Every row gives one point. The ring and each string are closed loops that go straight from each point to the next, and from the last back to the first. Before rounding, they use only three directions, however many columns there are. Count how often each string passes through the ring. Passing back the other way cancels.

Ring (7 x 3)
[[ -8  -8  32]
 [-11  25  27]
 [-18  25 -13]
 [-16  12 -42]
 [ 11  -2 -31]
 [ 16 -15  -1]
 [  5 -22  15]]
String (24 x 3)
[[  0 -22 -18]
 [ 11 -35 -15]
 [ 31 -26  13]
 [ 16 -26  19]
 [-11 -45   9]
 [-14 -23   8]
 [-16 -24  44]
 [ -2   9  49]
 [  4  17  26]
 [  1  33  53]
 [-19  28  48]
 [  2  47  60]
 [  3  21  22]
 [-14  -1   1]
 [-16  -1  12]
 [ -1   6  17]
 [  0   3  15]
 [-19 -32   8]
 [ -2 -44  22]
 [ 22 -18  24]
 [ 26 -27  10]
 [ 26 -25  -3]
 [ 28   1   6]
 [ 10   1   0]]
Times through: 2

Ring (7 x 8)
[[  7  -4 -14   2  16 -18 -15  -3]
 [ -5 -11 -10   5   6 -21 -10  -9]
 [-18   3  -6   7  -7  -6   3  -5]
 [-17  19  -6   5 -16  11  12   3]
 [ -4  30  -9   1 -15  20  11  10]
 [  7  32 -13   0  -1  18   2  13]
 [ 11  20 -16   1  14   4  -9   8]]
String (21 x 8)
[[ -4  41 -12   4  -1  26   7  16]
 [  7  12 -11  -2  -6   2   0   3]
 [ 18  17 -12  -7 -12   8   2   7]
 [  3  44 -12   0  -9  30  10  17]
 [-10  46 -10   5  -7  32  12  17]
 [ -8  28  -9   4  -6  16   7   8]
 [  4   9  -8  -4 -19   2   6   1]
 [-17  18  -4   3 -25  12  15   2]
 [-51  36  -3  20 -10  24  19   6]
 [-25  17  -7  12  -2   6   6   1]
 [ -3   4  -9   2  -5  -5  -1  -2]
 [  0 -11  -8  -1 -11 -17  -2  -9]
 [-33   1  -6  15   0  -9   1  -7]
 [-33   8  -6  15   0  -3   3  -4]
 [-33   5  -4  13  -9  -3   7  -6]
 [ -1  -3  -7  -2 -16  -9   2  -6]
 [ -3  11  -9   2  -5   0   1   1]
 [-12  22  -8   5  -8  11   7   5]
 [  3  12  -9  -2 -14   3   4   2]
 [  9  23  -9  -6 -22  15  10   8]
 [ -8  60 -11   5  -7  44  16  23]]
Times through: 3
